Each row of a before or after table is a point. The points were changed in one or more steps. Then noise was added and the rows were shuffled. The steps act on how far a point lies along the listed directions, d1 being the first. What was done? A step turns or swaps two directions, mirrors them in a line or flattens them onto one, adds a multiple of one to another, or multiplies one. Angles are multiples of 10 degrees, from the lower direction toward the higher: turns from -170 to 170, lines from 10 to 170 but not 90. Use the fewest steps. Two steps may share a direction if one is a turn and the other turns, adds or multiplies; they go together, in the order done. Otherwise the lowest direction goes first.

Directions:
(1): +0.47,-0.31
(2): +0.31,+0.47
Before, 10 rows:
-0.34,-0.37
-0.32,-0.24
-0.11,+0.11
-0.16,+0.53
+0.18,+0.39
-0.46,+0.19
+0.78,-0.41
-0.04,+0.56
-0.97,-0.24
-0.62,+0.09
After, 10 rows:
+0.01,+0.06
+0.11,+0.41
-0.09,-0.30
-0.05,-0.23
-0.12,-0.49
+0.10,+0.47
-0.12,-0.41
+0.14,+0.54
+0.03,+0.09
-0.05,-0.07
Steps: flatten d1 and d2 onto the line at 110 degrees

Directions:
(1): -0.65,+0.21,+0.09
(2): +0.19,+0.36,+0.55
(3): -0.12,-0.55,+0.39
Before:
+0.16,+0.02,-0.33
+0.13,-0.32,-0.02
+0.52,-0.10,+0.44
+0.22,-0.31,-0.14
-0.67,+0.05,+0.09
+0.23,-0.16,-0.16
+0.54,+0.25,+0.67
-0.97,+0.27,+0.33
After:
+0.03,+0.15,-0.32
-0.27,-0.71,+0.80
-0.15,+0.14,-0.39
-0.21,+0.12,-0.26
+0.28,+0.85,+0.66
+0.20,-0.04,-0.37
-0.28,-0.50,+0.30
+0.03,+0.74,+0.26
Steps: swap d1 and d3; multiply d2 by 1.3

Directions:
(1): +0.25,+0.19,-0.57,+0.11,-0.61,-0.35
(2): +0.78,+0.14,+0.24,+0.46,+0.18,+0.07
(3): +0.34,-0.48,+0.36,-0.48,-0.18,-0.45
(4): -0.07,+0.78,+0.31,-0.27,+0.10,-0.38
Before:
-0.46,-0.59,-0.25,-0.42,-0.02,+0.34
+0.10,+0.70,-0.23,+0.36,+0.16,+0.24
-0.03,+0.85,-0.38,-0.11,-0.04,-0.41
-0.58,-0.62,-0.66,-0.19,-0.02,-0.01
-0.81,-0.43,-0.35,+0.02,+0.14,+0.23
+0.28,+1.07,+0.01,-0.01,-0.32,-0.34
+0.42,-0.26,-0.11,+0.08,+0.13,+0.20
-0.10,-0.56,-0.14,-0.05,+0.20,+0.38
+0.31,+0.66,+0.67,-0.09,+0.36,-0.31
After (9 x 6):
-0.50,-0.35,+0.41,+0.01,+0.52,+0.84
-0.70,-0.08,-0.16,-0.29,+0.18,+0.37
+0.26,+0.16,-0.33,-0.20,-0.25,-0.38
+0.14,+0.24,-0.42,+0.07,-0.01,+0.12
+0.60,-0.02,-0.10,-0.43,-0.39,-0.39
-0.36,+0.43,+0.49,+0.16,+0.78,+0.28
+0.00,-0.32,-0.07,-0.39,-0.40,-0.77
+0.42,-0.49,-0.32,-0.24,-0.31,-0.70
-0.38,-0.55,+0.21,-0.32,+0.62,+0.36
Steps: mirror d1 and d4 in the line at 130 degrees; turn d2 and d3 by -90 degrees

Directions:
(1): -0.24,-0.01,+0.23,+0.49,-0.05,-0.07,+0.28,-0.63,+0.75
(2): -0.13,-0.21,-0.33,-0.25,+0.42,+0.94,+0.14,+0.03,+0.31
(3): -0.43,+0.41,+0.66,-0.01,-0.40,+0.39,+0.23,+0.51,+0.02
(4): -0.22,+0.05,-0.48,+0.38,-0.23,-0.07,-0.62,+0.54,+0.49
Before (13 x 9):
+0.12,-0.19,-0.74,-0.22,+0.12,+0.25,-0.58,+0.74,-0.37
+0.26,+0.18,+0.16,-0.41,-0.08,-0.40,-0.13,+0.26,-0.62
+0.21,-0.07,-0.23,-0.03,+0.35,+0.34,+0.19,-0.28,+0.02
-0.01,-0.03,+0.17,-0.40,+0.31,+0.15,+0.24,-0.48,-0.55
+0.35,+0.21,+0.25,-0.14,-0.22,-0.27,+0.00,+0.47,-0.24
+0.33,-0.34,+0.19,-0.15,+0.45,-0.24,+0.41,-0.55,-0.25
-0.03,+0.25,-0.16,-0.20,-0.25,+0.43,-0.52,+0.59,-0.45
+0.45,+0.13,+0.49,-0.13,+0.09,-0.45,+0.40,-0.21,-0.76
+0.13,+0.00,+0.25,-0.39,+0.16,+0.08,+0.06,+0.08,-0.59
-0.65,+0.36,+0.14,+0.36,-0.51,+0.33,+0.21,+0.44,+0.86
-0.32,+0.00,+0.19,-0.12,-0.06,+0.58,+0.22,-0.13,+0.49
+0.20,+0.18,+0.47,+0.02,-0.19,-0.81,+0.24,-0.38,-0.47
-0.82,+0.16,+0.07,+0.79,+0.06,+0.55,-0.03,+0.52,+1.01
After (13 x 9):
-0.57,+0.26,+0.76,+0.36,+0.14,+0.41,+0.55,+0.22,+0.18
+0.15,+0.05,+0.38,-0.11,+0.04,-0.35,+0.36,-0.37,-0.38
+0.32,-0.34,+0.37,-0.14,+0.47,-0.13,+0.56,-0.67,-0.22
-0.45,+0.41,+0.62,-0.11,-0.47,+0.36,+0.68,+0.27,+0.16
+0.34,+0.02,+0.17,-0.06,+0.18,-0.18,+0.16,-0.07,-0.45
+0.06,-0.06,-0.23,-0.08,+0.08,-0.04,-0.43,+0.38,-0.25
+0.29,+0.14,-0.17,-0.03,-0.21,-0.17,-0.37,+0.72,+0.07
-0.01,+0.02,+0.07,-0.27,+0.25,+0.04,+0.10,-0.40,-0.43
-0.10,+0.19,-0.82,+0.23,-0.41,+0.16,-1.27,+1.06,-0.01
-0.18,+0.09,+0.59,-0.35,-0.15,+0.38,+0.55,-0.31,+0.02
+0.22,+0.01,-0.03,+0.04,+0.25,+0.15,+0.22,-0.40,-0.05
+0.09,+0.08,-0.53,-0.17,-0.09,-0.32,-0.68,+0.64,-0.09
-0.05,-0.21,-1.47,+0.37,-0.15,-0.16,-1.45,+1.25,+0.29
Steps: add -1.5 times d1 to d4; turn d1 and d3 by 20 degrees; multiply d2 by 0.4

Directions:
(1): +0.26,+0.62,+0.36,+0.20,+0.69,+0.17,+0.03,+0.58,+0.14,-0.14,-0.46
(2): +0.13,+0.48,-0.58,+0.57,-0.22,+0.11,-0.35,-0.28,-0.40,+0.46,-0.41
(3): +0.55,+0.43,-0.29,-0.17,-0.15,-0.14,+0.05,+0.29,-0.57,-0.47,+0.66
(4): -0.53,+0.26,+0.05,+0.15,-0.02,-0.93,+0.39,-0.13,-0.27,-0.35,-0.33
Before, 10 rows:
-0.20,-0.30,+0.50,-0.32,-0.15,-0.33,+0.55,+0.17,+0.27,-0.43,+0.50
+0.10,+0.21,+0.30,-0.20,+0.52,+0.32,+0.19,+0.93,+0.12,-0.32,-0.10
-0.42,-0.69,+0.14,-0.53,-0.52,-0.20,+0.36,+0.02,+0.07,-0.37,+0.48
-0.11,+0.50,-0.83,+0.31,-0.19,-0.18,-0.02,-0.37,-0.91,+0.09,-0.04
-0.44,+0.35,+0.15,+0.10,+0.24,-0.34,+0.18,-0.08,+0.24,+0.29,-1.01
-0.89,-0.49,+0.40,-0.40,+0.39,-0.65,+0.57,+0.02,+0.36,-0.47,-0.20
+0.10,+0.35,-0.01,-0.03,-0.16,+0.48,+0.03,+0.12,+0.24,+0.14,-0.17
-0.01,+0.63,-0.47,+0.19,-0.10,-0.31,-0.12,-0.37,-0.50,+0.03,+0.04
+0.45,-0.24,-0.16,-0.07,-0.13,+0.85,-0.22,+0.09,+0.20,+0.49,+0.32
+0.04,+0.19,+0.35,-0.16,+0.40,-0.19,+0.41,+0.50,+0.09,-0.40,+0.02
After, 10 rows:
-0.13,+0.34,+0.01,+0.47,+0.43,+0.54,-0.19,+0.45,+0.23,+0.49,-0.92
+0.58,-0.03,-0.72,-0.05,-0.89,+0.52,-0.31,-0.09,-0.70,+0.14,+0.70
-0.34,+0.44,-0.30,+0.44,-0.19,-0.68,+0.26,-0.21,-0.43,+0.05,-0.21
+0.31,+0.06,+0.02,+0.21,+0.33,+0.64,-0.17,+0.30,+0.34,+0.36,-0.34
-0.01,+0.05,+0.22,-0.49,+0.19,-0.15,+0.27,+0.01,+0.04,-0.55,+0.74
-0.15,-0.29,+0.07,-0.73,+0.11,-0.30,+0.51,+0.17,-0.38,-0.80,+0.89
+0.54,+0.13,-0.31,+0.22,-0.40,+0.68,-0.27,+0.04,-0.09,+0.44,+0.47
+0.21,-0.52,-0.33,-0.10,+0.19,+1.24,-0.52,+0.00,+0.43,+0.60,+0.04
-0.38,-0.33,+0.77,-0.38,+0.44,+0.32,+0.07,+0.14,+1.02,+0.39,-0.70
-0.31,+0.30,+0.12,+0.10,-0.13,-0.03,+0.21,+0.01,+0.30,+0.03,-0.48
Steps: add -1 times d1 to d3; turn d2 and d4 by 140 degrees

Directions:
(1): -0.29,+0.56,-0.28,+0.01,+0.12,+0.27,-0.46,+0.55,-0.23,-0.55,+0.02,-0.85,+0.16,+0.08
(2): +0.88,+0.24,-0.33,-0.32,-0.05,-0.20,-0.77,-0.14,+0.02,+0.19,-0.51,-0.01,-0.32,-0.28
(3): -0.71,+0.35,-0.33,-0.46,+0.13,-0.66,+0.03,-0.07,-0.06,-0.25,-0.30,+0.50,+0.26,-0.55
(4): +0.06,+0.28,-0.39,+0.15,-0.33,+0.34,+0.26,-0.65,-0.87,+0.39,+0.00,-0.15,+0.48,-0.18
(5): -0.20,+0.54,+0.22,+0.77,-0.88,+0.05,-0.34,+0.11,+0.34,+0.01,-0.16,+0.40,+0.05,-0.04
(6): -0.61,-0.07,+0.48,-0.19,-0.31,-0.33,-0.14,-0.28,-0.12,+0.53,-0.17,-0.71,-0.63,-0.11
Before (14 x 14):
-0.44,+0.25,-0.10,-0.05,+0.23,-0.03,+0.10,+0.12,-0.06,-0.25,-0.19,+0.15,-0.03,-0.11
+0.02,+0.48,-0.18,+0.20,-0.48,+0.10,+0.25,-0.40,-0.44,-0.08,+0.21,+0.52,+0.48,-0.35
-0.02,-0.28,+0.14,-0.28,-0.06,+0.01,+0.40,-0.55,-0.53,+0.21,+0.11,-0.50,+0.13,-0.18
+0.24,+0.39,-0.04,+0.01,-0.26,+0.05,-0.28,-0.33,-0.28,+0.21,-0.38,-0.52,+0.11,-0.22
+0.58,-0.48,-0.14,+0.15,+0.01,+0.16,+0.07,-0.37,+0.33,+0.43,-0.34,+0.51,-0.24,+0.02
+0.44,-0.22,+0.56,+1.00,-0.39,+0.38,+0.28,+0.35,+0.80,+0.09,+0.36,+0.52,-0.05,+0.53
+0.35,-0.15,-0.38,-0.22,-0.18,+0.01,+0.40,-0.59,-0.95,+0.41,+0.21,-0.66,+0.39,-0.19
-0.30,-0.32,+0.13,-0.03,-0.10,+0.29,+0.27,-0.07,-0.45,+0.89,+0.29,-1.05,-0.15,+0.36
-0.68,-0.34,-0.17,-0.43,+0.20,+0.12,+0.48,-0.33,-0.83,+0.35,+0.16,-0.83,+0.01,-0.20
+0.65,+0.31,-0.53,-0.21,+0.51,+0.14,-0.53,+0.62,+0.33,-0.84,-0.32,-0.01,-0.19,+0.18
+0.07,+0.96,-0.48,-0.04,-0.85,-0.21,-0.59,-0.62,-0.50,+0.44,-0.62,-0.04,+0.20,-0.60
+0.56,-0.08,+0.44,+0.94,-0.51,+0.66,+0.19,+0.23,+0.99,+0.04,+0.33,+0.31,+0.12,+0.48
-0.68,+0.27,+0.00,+0.35,-0.55,-0.11,-0.27,-0.18,-0.65,+0.17,+0.03,-0.58,+0.02,-0.15
+0.49,-0.49,+0.47,+0.01,+0.64,+0.64,+0.33,+0.37,+0.04,-0.45,+0.48,-0.71,-0.20,+0.85
After (14 x 14):
+0.44,-0.05,+0.46,+0.36,-0.20,+0.16,-0.03,+0.32,+0.55,-0.31,+0.42,+0.36,-0.20,+0.23
+0.27,+0.12,+0.31,-0.06,-0.06,-0.13,-0.48,+0.22,+0.39,-0.05,-0.36,-0.52,-0.27,+0.01
-0.51,-0.11,+0.45,+0.40,-0.31,-0.17,-0.49,+0.38,+0.13,-0.13,+0.14,-0.69,-0.47,+0.17
+0.03,-0.57,+0.56,-0.34,+0.24,-0.23,+0.14,+0.03,+0.25,-0.10,+0.12,-0.43,-0.30,+0.09
-0.74,-0.34,+0.33,-0.37,+0.17,-0.32,+0.08,+0.42,+0.23,+0.40,+0.11,-0.69,-0.40,+0.19
+0.35,-0.39,-0.26,+0.02,+0.03,-0.13,+0.05,-0.38,+0.41,+0.36,-0.43,+0.65,-0.16,-0.15
+0.70,+0.26,+0.34,+0.22,-0.53,-0.03,-0.98,+0.35,+0.80,+0.13,-0.31,-0.38,-0.73,+0.19
-0.47,+0.13,-0.21,-0.55,+0.66,-0.12,+0.52,-0.05,-0.43,-0.57,+0.04,-0.07,+0.38,+0.00
+0.54,+0.69,-0.95,-0.18,+0.26,+0.31,-0.31,-0.01,-0.49,-0.52,-0.40,-0.02,+0.29,-0.15
-0.37,+0.36,-0.07,+0.53,-0.42,-0.18,+0.47,-0.14,+0.23,+0.07,+0.02,+1.01,+0.57,-0.22
-0.14,+0.18,-0.06,+0.21,+0.11,+0.32,+0.14,+0.01,-0.14,-0.05,-0.03,-0.04,-0.07,+0.12
-0.34,+0.51,-0.11,+0.42,-0.52,-0.01,+0.35,-0.12,+0.58,-0.11,-0.06,+0.88,+0.62,-0.27
-0.44,-0.75,+0.39,-0.35,+0.51,+0.08,+0.21,+0.39,+0.07,+0.04,+0.28,-0.88,-0.58,+0.20
+0.47,-0.71,+0.42,-0.36,+0.34,-0.38,-0.05,+0.56,+0.55,-0.18,+0.29,-0.52,-0.52,+0.30
Steps: multiply d3 by 0.4; turn d3 and d4 by 150 degrees

Directions:
(1): +0.90,+0.21,+0.44,+0.45,+0.58,+0.08,-0.22,+0.29,+0.29,+0.23,-0.39,+0.11,+0.14,+0.40,-0.32,-0.14,+0.61,-0.35
(2): -0.22,-0.72,-0.59,+0.73,+0.47,+0.50,-0.41,-0.14,-0.33,-0.37,+0.10,-0.15,+0.15,+0.34,-0.23,-0.43,-0.21,-0.01
(3): -0.20,+0.02,+0.24,-0.40,+0.76,+0.52,+0.29,-0.43,+0.17,+0.14,-0.60,-0.14,+0.17,-0.53,-0.51,+0.19,-0.59,-0.21
Before (10 x 18):
-0.58,-0.65,-0.65,-0.08,-0.05,+0.31,+0.02,-0.26,-0.27,-0.04,+0.38,-0.16,+0.10,+0.13,+0.12,-0.15,-0.44,+0.10
-0.09,+0.20,+0.04,-0.16,-0.24,-0.20,-0.01,+0.05,-0.08,+0.07,+0.07,+0.00,-0.07,-0.18,+0.15,-0.06,+0.08,+0.08
-0.40,-0.48,-0.71,+0.17,-0.51,+0.07,-0.27,+0.17,-0.56,-0.40,+0.53,+0.08,-0.05,+0.27,+0.22,-0.40,-0.14,+0.33
-0.31,+0.14,+0.08,-0.37,-0.26,-0.07,+0.29,-0.11,-0.11,-0.03,+0.06,+0.04,-0.04,-0.30,+0.10,+0.15,-0.34,+0.16
-0.04,+0.09,+0.14,-0.22,+0.66,+0.49,+0.12,-0.15,+0.20,+0.16,-0.43,-0.26,+0.14,-0.42,-0.35,+0.18,-0.53,-0.32
-0.02,-0.26,-0.38,+0.32,+0.05,+0.28,-0.22,-0.21,-0.24,-0.23,+0.17,+0.03,-0.03,+0.23,-0.08,-0.29,-0.02,+0.11
-0.37,-0.33,-0.41,+0.26,+0.22,+0.27,-0.25,-0.04,-0.13,-0.23,+0.10,+0.13,-0.14,+0.18,+0.02,-0.19,-0.40,+0.10
-0.36,+0.14,+0.01,-0.54,-0.26,-0.24,+0.41,-0.05,+0.03,+0.05,+0.01,-0.17,-0.11,-0.57,+0.16,+0.36,-0.27,+0.16
-0.08,+0.49,+0.23,-0.67,-0.02,+0.00,+0.43,-0.09,+0.23,+0.39,-0.25,-0.11,-0.01,-0.49,-0.03,+0.45,-0.43,-0.22
-0.25,+0.32,+0.17,-0.32,-0.50,-0.27,+0.21,-0.05,-0.12,+0.10,+0.16,+0.17,-0.27,-0.36,+0.20,+0.18,-0.04,+0.09
After, 10 rows:
-0.39,-0.45,-0.49,+0.35,+0.28,+0.29,-0.30,-0.05,-0.19,-0.26,+0.06,+0.11,-0.12,+0.25,+0.02,-0.26,-0.41,+0.06
-0.01,-0.35,-0.52,+0.44,-0.11,+0.17,-0.32,-0.11,-0.23,-0.28,+0.33,+0.10,-0.11,+0.36,+0.05,-0.37,+0.12,+0.14
-0.07,+0.07,-0.05,+0.03,-0.40,-0.30,-0.11,+0.11,-0.15,+0.00,+0.21,+0.02,-0.11,-0.07,+0.23,-0.12,+0.18,+0.11
-0.34,+0.12,+0.53,-0.91,+1.81,+1.23,+0.64,-0.86,+0.51,+0.32,-1.37,-0.49,+0.40,-1.28,-1.18,+0.48,-1.47,-0.63
-0.27,-0.76,-1.24,+0.87,-1.10,-0.32,-0.72,+0.57,-0.83,-0.70,+1.20,+0.17,-0.16,+0.90,+0.65,-0.76,+0.37,+0.53
-0.30,+0.11,-0.02,-0.05,-0.51,-0.26,+0.00,+0.02,-0.28,+0.03,+0.29,+0.14,-0.23,-0.17,+0.19,+0.05,+0.01,+0.09
-0.34,+0.44,+0.36,-0.92,+0.81,+0.63,+0.70,-0.57,+0.38,+0.48,-0.87,-0.22,+0.16,-1.03,-0.55,+0.64,-0.99,-0.38
-0.66,-0.95,-0.89,+0.14,+0.17,+0.54,-0.07,-0.32,-0.36,-0.17,+0.42,-0.26,+0.16,+0.29,+0.00,-0.32,-0.52,+0.12
-0.45,-0.08,-0.02,-0.25,+0.07,+0.16,+0.25,-0.22,-0.17,-0.09,-0.08,-0.04,+0.01,-0.29,-0.10,+0.06,-0.54,+0.12
-0.53,-0.10,-0.15,-0.48,+0.15,+0.15,+0.36,-0.20,-0.05,+0.00,-0.24,-0.16,+0.01,-0.64,-0.09,+0.29,-0.54,+0.14
Steps: add -0.7 times d1 to d2; multiply d3 by 3
